Rows are points. Any point is a mix of the corners, with weights that add up to 1. It lies inside the corners' shape when no weight is negative. Is each point inside? If not, which corners have a negative weight?
In the rows, 128 means zero.

Corners:
(1): [103 129]
(2): [165  52]
(3): [115 208]
Points:
[112 171] -> inside
[115 164] -> inside
[116 200] -> inside
[107 133] -> inside
[122  89] -> outside (3)
[138  89] -> inside
[160  62] -> inside
[131 151] -> inside

Corners:
(1): [108 249 143 154]
(2): [ 95 148 167 100]
(3): [138  61 109 138]
(4): [172 162 124 131]
(5): [147 142  79 118]
Points:
[119 175 134 136] -> inside
[118 125 149 122] -> outside (5)
[132 158  95 142] -> outside (2, 4)
[156 125  82  92] -> outside (1, 3)

Corners:
(1): [185 116  72 134 187 148 140  57]
(2): [ 57 102 180 134 105 128  67  83]
(3): [125 236 126 195  93  75 167 157]
(4): [221 108 128  87 170 164 202  50]
(5): [ 87 163 156 127  80 168  63 141]
(6): [100 129 166 178 107 127 109 174]
(7): [124  91 152 188  59 144  62  82]
(8): [166 157  84  94 106  58 187 144]
(9): [206 200 131 130 168  66 128 132]
Points:
[163 149 127 117 120 105 151 118] -> outside (1)
[192 146 117 139 147 109 156 102] -> outside (2, 5)
[171 122 117 140 151 110 158  78] -> outside (5)
[168 117 151 186 150 134 135  83] -> outside (5, 8)
[ 95 174 149 196 104 121  62 143] -> outside (4, 8)
[136 148 141 139 132 110 111 108] -> inside
[141 138  86 118 113  66 216 136] -> outside (5, 7, 9)
[165 141 107 133 138 111 138 104] -> inside

Corners:
(1): [117 138 129 187 122 100 162 158 146 112 128]
(2): [ 93 173  97 139 149 158  50  48  81 153 184]
(3): [  7 109 145 100 137 142 169 127 129  62 204]
(4): [ 80 124 162 110  76 100 141  95 179 136 140]
(5): [131 123 145  79 126 108 194 131 105 133 154]
(6): [155  52 119 100 159 108 169 114 124  95 102]
(7): [196  66 128 223 114 159  79 181 174 140 139]
(8): [ 96 131 103 119 118  87 161 162  56 165 116]
(9): [162 114  53 125  70 129  98 125 115 111 156]
(10): [108  99 121 123 171 118 144 174 204  94 159]
(11): [146  88  94 107 134 151 173  87 128 182 109]
(12): [104 149 110  40 157 191 124 148  96  88 118]
Points:
[ 77 110 156 133 134 111 174 165 151 100 146] -> outside (2, 9, 11)
[116 116 110 118 118 115 141 136 122 127 140] -> inside
[142 115  97 125 146 131 132 140  99 133 131] -> outside (3, 4)
[130 114  91 119 108 121 132 133 107 128 138] -> inside

Corners:
(1): [127 168  88  73 179  88 137 104 162 189 110 134  96 131]
(2): [121 104  87 209  90 114 109 130  75 158 126 120  63  82]
(3): [111 104 104 199  79 187  35 110 132 158  91 160 184 161]
(4): [188  78  94 149 140 115 154  78 163 116 131 126  64 183]
(5): [191 154 156  72  99 101 105 194 119 131  93 154 208 163]
(6): [187 177 187  95 138 186  73 138  70  71 181 151 199  62]
(7): [177 125 112 154 144 136 108  94 118 137 115  71 174  88]
(8): [108 116 154 183  90 166  82  49 177 106 105 140  75 104]
(9): [157 168 147 129 190  75 169  85 167 135 159 188 200 129]
(10): [ 71 154  97 104  90 127  90 189  60  91 156  96 179 147]
(11): [ 95  80 209 115 188 107 119 120 168 126 129 176 117  90]
(12): [108  93 134 143 129 144 199 147  77 170 145  94 173  64]
(13): [161 171  69 169  69 172  90 199 128  68  58 163 103 193]
(14): [188  90 116 208 123 140 168  73  46 109  70  95  91 122]
(15): [106  84  79  88 114 116 188 175 119  79 118 221 118  70]
Points:
[118 128 116 143 108 138 104 134 105 118 129 127 142 125] -> inside
[137 113 129 133 134 125 129 114 126 133 129 142 148 113] -> outside (13)
[194 215  77 166  82 156  65 137 105 106  74 175 169 137] -> outside (4, 10, 11, 12)
[132 116 131 132 133 125 130 116 105 134 143 124 154 106] -> outside (13)

Corners:
(1): [175  30 137 184 104 102  91 151 177  68 177 126 121 125 112  78  72 122
 103 101]
(2): [121 119 151 147 117 122  88 145 131 163 132 103 105 162 189 151 148 120
 110 207]
(3): [ 90 138  78 154  94 127 143 108 130 152 118  89  95 109 165 100 152 175
  33 179]
(4): [174 167 133 173 141 154 144  97 140  78 111  87 134 138 153  76 129  98
 119 178]
(5): [ 93 150 149 126  73 137 105 135  98 128 104 148 123 114 173  68 199 126
 146 198]
(6): [103 165 158 138  97 128  73  91 100 185  78 120 119 119 189 124 131  69
  60 122]
(7): [161 130 192 131  99 132 192 142 107 177 119 109 114 114 208  99 148 118
 100 167]
(8): [ 72 189 150 168  92 113 158 156 100 129 159  97 150  81 118 126 119  69
  70 176]
(9): [114 160 137 147 144 137  96  77  89 171 188 120 141  78 193 133 126 118
 149 161]
(10): [144  69 131 176  87  91 126 142 153  65 140  88 121 163  88 120  92 166
 161  38]
(11): [135  44 132 227  90 171 135 114 205  35 212  99  67 185  67 104 112 122
 114  61]
(12): [133 118 156 119 111 123 134 104 167 131 109  47 105  66 193 132 129  89
 138 167]
(13): [ 76 110  92  64 212 140 113 179 147 163  87 180 104  91 124  89 120 138
 192 129]
(14): [134 169 144  72 113 114 146  99 150 185 123  65 166 135 131 115 206  74
 104 179]
(15): [230  34 123 249  68 161 130 166 179  78 154 133 124 131  25 131 144 107
 141 102]
(16): [125 107  81  37 193 175 118 167  63 107 100 119 128  83 164 162 157 124
 142 128]
(17): [133 128 101  10 135 182 117 160 148 138 120 206 151 142 136 165 104 160
 163 154]
(18): [134  53 103  97 185 108 149 100 108  98  89 218 123 115 142 185 164 155
 147 136]
(19): [117 144  37 117 159 138 111 174 157 106 159 170  94  86 191 148 161 151
 135  78]
(20): [129  21  74 186  99 132 186 161 162  75 166 117 112 184 145 101  79  90
 166  90]
(21): [170 123  43 102 151  86  89 147 102 138 118 194  40 121 148 127  89  87
 151 114]
Points:
[172 103 136 149 109 144 144 118 131 116 122 105 114 139 136 126 116  76
  91 167] -> outside (5, 9, 10, 13, 19)
[133 111 108 119 130 137 130 135 128 116 124 152 123 119 135 121 136 124
 134 127] -> outside (2, 12)
[130 127 130 126 119 129 132 124 142 136 134 104 126 127 140 118 149 105
 120 149] -> inside
[119 100 107 115 141 137 129 122 131 108 125 151 119 133 157 115 134 144
 126 108] -> outside (2, 8, 12, 15, 21)
[106 108 167 244  54 154 122 143 154 106 170 120 121 158 129  73  99 126
  84 114] -> outside (12, 14, 16, 18, 21)
[131 113 112 137 124 141 125 140 126 126 132 136 117 121 143 125 141 117
 117 147] -> outside (10, 12)
[180  21 133 198  74 101 122 102 142 101 152  89  77 128 118 106 132 104
 117  70] -> outside (2, 4, 8, 13, 17, 19)
[ 94  82 115  84 142 137 117 125 129 172 134 136 131 156 176 148 143 150
 109  87] -> outside (4, 5, 8, 12, 15, 21)
[ 87 146 152  92 132 153 139 127  94 169 100 123 155 111 122 137 182 129
 111 179] -> outside (1, 4, 12, 19, 20, 21)

Corners:
(1): [156 195 150 136  97 129 133 143 120 154 125 114 123 178 177 159 109 149
  99 148]
(2): [204 159 122 131 139  56  89 149 165 145  75 184 184 139 200 126 178 158
  87 166]
(3): [216 150 150 165 107 102 130 187 121 145  94  91 162 153  73 181 108 105
  72 134]
(4): [173  99 100 124 100 124 136 122 138 108 152 173 128  81  95 100 101 145
 199 121]
(5): [106 164 161  94 112 119 129  85 110  94 162 143 168 101 138 139 119 173
 153 107]
(6): [173 191 111 135 137 114  56 127 151 127  82 152 141 148 159 169 144 153
 108 155]
(7): [150 145 107 141 130  60  81 141 114 190  98 130 120 143  77 137 184 130
  91 201]
(8): [114 120 174 121 128 170 124  92 159 122 140 103  92 173 109 148 157 158
 140 102]
(9): [172 129  80 132 146  79 129 113 123 154  83 145 101 106 129 132 151 138
 151 136]
(10): [119  51 150 140  93 191 156 110 129  82 208 115  96 118  86 169  84 157
 142 126]
(11): [154 100 135 150 173 134 123 133 172 130 114 147 119  76  92 131 123 164
 162 136]
(12): [100 123 119 101  96 139  99 144  68 150 153  73 123 172 153 126 124 137
 109  84]
(13): [ 89  87 177 131 139  72 129 125 102 156 166 162  49 141 145 116 141 116
 151  99]
(14): [ 94 107 124  72 122 100 116  72 105 121 165 128 102 143 126  46 115 156
 127 107]
(15): [191 152 131 162 117 107  92 144 144 141 109  83 140  72 103 158 137 119
  82 144]
(16): [129 119 136  88 100 134 112 152 148  92 204 127 111 105 129 127 136 169
 107 116]
(17): [192 144 152 144 141  98 120 134 249 117 150 122 146 177 228 160 115 169
 177 146]
(18): [125 155  82 184 122  97 120 106  95 116 120 150 122 181 164 129 161 123
 115 134]
(19): [157  98 158 120 152  97 108 120  72 146 132 121  83 156 102  98 158 143
 137 134]
(20): [123  82 134 139  87 133 131 156 112 107 138 100  81 127  95 146 100 162
 173 150]
(21): [147 125 113 110 130 125 122 146 174 143 114 154 115 154 159 136 146 124
 144 194]
Points:
[147 128 117 131 120  99 110 141 105 143 121 129 114 132 119 119 135 135
 115 139] -> outside (5, 8, 10, 17)
[145 133 127 125 126 110 119 122 108 135 112 141 119 146 130 121 133 141
 137 126] -> outside (7, 10, 15, 16, 17)
[101 103 136 118 102 154 119 112 130 107 183 110  82 172 161 119 118 148
 150 117] -> outside (2, 3, 5, 7, 9, 11)
[125 121 146 123 123 115 118 122 119 134 143 127 107 142 131 132 136 143
 134 119] -> inside

Corners:
(1): [140 113 130 108  34 155 135 142 142 132 128 104 198 123 127  98 128 108
 128 100]
(2): [117 123 144 125 123 148 136 160 140 122 137 110  94 144 180 119 121 101
 120 159]
(3): [129 127 136 125 138  67  80 131  98 149 104 145 179  92 118 140 116 136
 142 115]
(4): [112 128 122 111 131 122  95 112 125 120 140 100  87 154 119 111 143 119
 139 129]
(5): [122 113 139 154 124 131 129 105 126 125 104 111  95 160 125 125 139 113
 162 147]
(6): [124 120 150 109  88 148 129 133 116 131 153 145 166 101 111 133 108  98
 164 122]
(7): [209 156  92 117 109 153  99 180 102  86 135 221 153 125 117 141 135 123
 130 114]
(8): [130 124 128 145 134 146 104 112 127 108 107 113 103 144 116 123 122  97
 121  90]
(9): [177 148 140 116  97 148 131 134 134 122 134 113 148 130 112 141 133 127
 120 186]
(10): [130 116 140 123 129 152 122 134 100  90 142 128 112  83 159 109 170 114
 176 109]
(11): [139 130 108 121 146 137 131 134 131 137 142 120 249 149 112 115 142 119
 146 104]
(12): [137 140 116 115 125 150 103  99 140 144 139 137 109 136 123 148 139 136
 130 111]
(13): [121 134 135 172 133 152  73  97 115 138 120 105  97 152 119 108 136 104
 136 112]
(14): [136 114 102 139 146 146 116 126 142 135 129 131 102 139 107 116 155  79
 135 147]
(15): [196 148 136 122 145 132 132 112 111 143 134  97 128 145 127 116 123 106
 164 110]
(16): [182 159 123 119 122 120 128 102 127 127 134 125 129 150 147 116 124  97
 113 156]
(17): [120 146 153 112 136 150 127 106 112 138 125 165 110 126 110 120 133 105
 125 109]
(18): [136 118 140 120 128 135 124  97  81 136 141 109 102 153 123 136 133  94
 109 116]
(19): [125 162 141 127 133 140 116 127 129 137 143 120 103 138 121 146 155  96
 139 116]
(20): [130 150 104 126 136 131 133 125 105 148 126 113 126 144 120 123 114 115
 127 139]
(21): [121 127 141  99 127 151 111 111  84 137  93 118 158 124 130 113 132  86
 172 111]
Points:
[149 135 125 124 126 130 106 132 120 121 124 138 140 126 130 123 138 116
 140 121] -> outside (6, 18, 20)
[148 138 127 127 115 141 118 135 130 130 134 130 152 127 127 122 129 113
 134 121] -> outside (4, 5, 18, 21)
[127 120 130 129 119 127 111 110 110 137 114 127 164 119 117 121 130 111
 142 119] -> outside (2, 4, 7, 15, 19)
[153 142 119 139 137 154 120 113 133 127 143 137 132 140 107 129 139 109
 145 121] -> outside (1, 2, 3, 4, 18, 21)
[138 138 115 128 126 135 116 134 138 126 136 135 134 135 129 122 146 118
 131 139] -> outside (6, 8, 15, 18, 21)
[147 137 134 129 112 143 111 126 113 133 120 138 165 120 113 124 130 119
 152  98] -> outside (2, 4, 14, 16, 18)
[121 131 128 138 130 128 115 111 130 137 114  85  89 142 144 113 138 103
 145 131] -> outside (6, 7, 9, 11, 17, 18)
[135 129 133 124 120 142 119 133 117 125 128 125 133 131 127 122 134 105
 140 120] -> outside (12, 16)
[136 138 133 125 125 142 118 124 122 130 131 122 129 136 127 127 138 107
 138 127] -> inside

Corners:
(1): [ 36 178 100 135 145  99 171  89  96 171 140 190 101  65 145 136 107  97
 129  96]
(2): [187  98 160 134 142 129 135 210 127 177 167 167 129 170 197 156  72 175
 228 167]
(3): [118 101  92 155 107 217 151 111  83 162  47 141 149 167 109 215 198 132
 182  87]
(4): [131 115 145  62 123 188  70 126 193 127 107 165 210 164 158 162 125 117
 106  71]
(5): [ 43  82 119 133 161 124 156 125 178 108  88 100 166 108  97  42 131  84
  97  81]
(6): [169 195 173 148 158 138 116 198  80 122 199  81  42  73 100 157  88 111
 185 136]
(7): [ 33 105  79  76 100 193  81 118 106 143 204 128 172 132 145  71  60  70
  97 131]
(8): [168 167 225 112 110 210  84 158  95 158 131  69 183 180  59  42 141  58
 102 208]
(9): [141 165 146 189 167  98 180 172 170  82 153  71  70 147 105 156 142 147
 153 188]
(10): [154 154 172 120 132 137 156 119 134 159 105 171  80  87 127 103  85 175
 106 104]
(11): [ 75 132 170 139 158 112  74 168 108 119 106 132 132 150 131  77  70 120
 171 127]
(12): [ 38  90 177 211 132 120 160 182 128 176   9  71 124  71 166 186 128 142
 112 173]
(13): [124 197 176  62 140 176 177  94 108 148 158 201  91 108 130  83 129 172
 152 116]
(14): [169  99 174 228 174 210 178  82  63  62  69 117 180  87  68 146 193 107
 119  93]
(15): [116 111 140  40  95 128 133 171 141 121 162 123 117 124 133  64  79 104
  89 102]
(16): [152 129  76 119 142 114 175 177  85 119 183  94  85 141 108 125 179 138
 121  56]
(17): [131  98  57 123 125  73 147 103 164  68  79  97  90  95 135  50 199 152
 133 172]
(18): [119 104 152 166 136 132  89 159  69 108 149 112 119 102  70 104 190  88
 154  69]
(19): [ 32 117  50  32  80 154 123 112 222 121 140 210 219  79 171  80 126 160
  84 150]
(20): [194  74  80 205 139 167 221 165 157 145  70 215 121 146 211 144 201 185
 152 100]
(21): [171 166 140 195  88  68 128 120 157  64 143  27  95  47 182 142  80 121
  99 156]
Points:
[114 147 108 118 110 135 138  99 120 121 131 149 129  91 144 107 133 120
 106 102] -> outside (2, 5, 6, 9, 12)
[111 142 154 150 132  97 144 155 139 125 119 112  95  87 143 100 112 134
 136 149] -> outside (3, 4, 7, 14, 16)
[ 84 103 109 113 134 146 149 130 140 131 116 157 142 123 136 101 131 133
 124 104] -> outside (6, 8, 21)
[129 130 125 117 142 142 143 143 131 123 145 145 123 129 121  89 137 128
 135 123] -> outside (3, 12, 21)
[103  83  91 144 124 115 148 145 166  98 100  99 142 120 160 113 133 134
 120 134] -> outside (1, 6, 8, 10, 13, 18)
[109 132 134 129 133 126 133 131 121 119 130 113 112 106 128 112 113 124
 134 117] -> outside (8, 19, 20)
[120 120 124 140 122 170 138 132 105 140 100 130 136 135 116 146 157 122
 149 110] -> inside
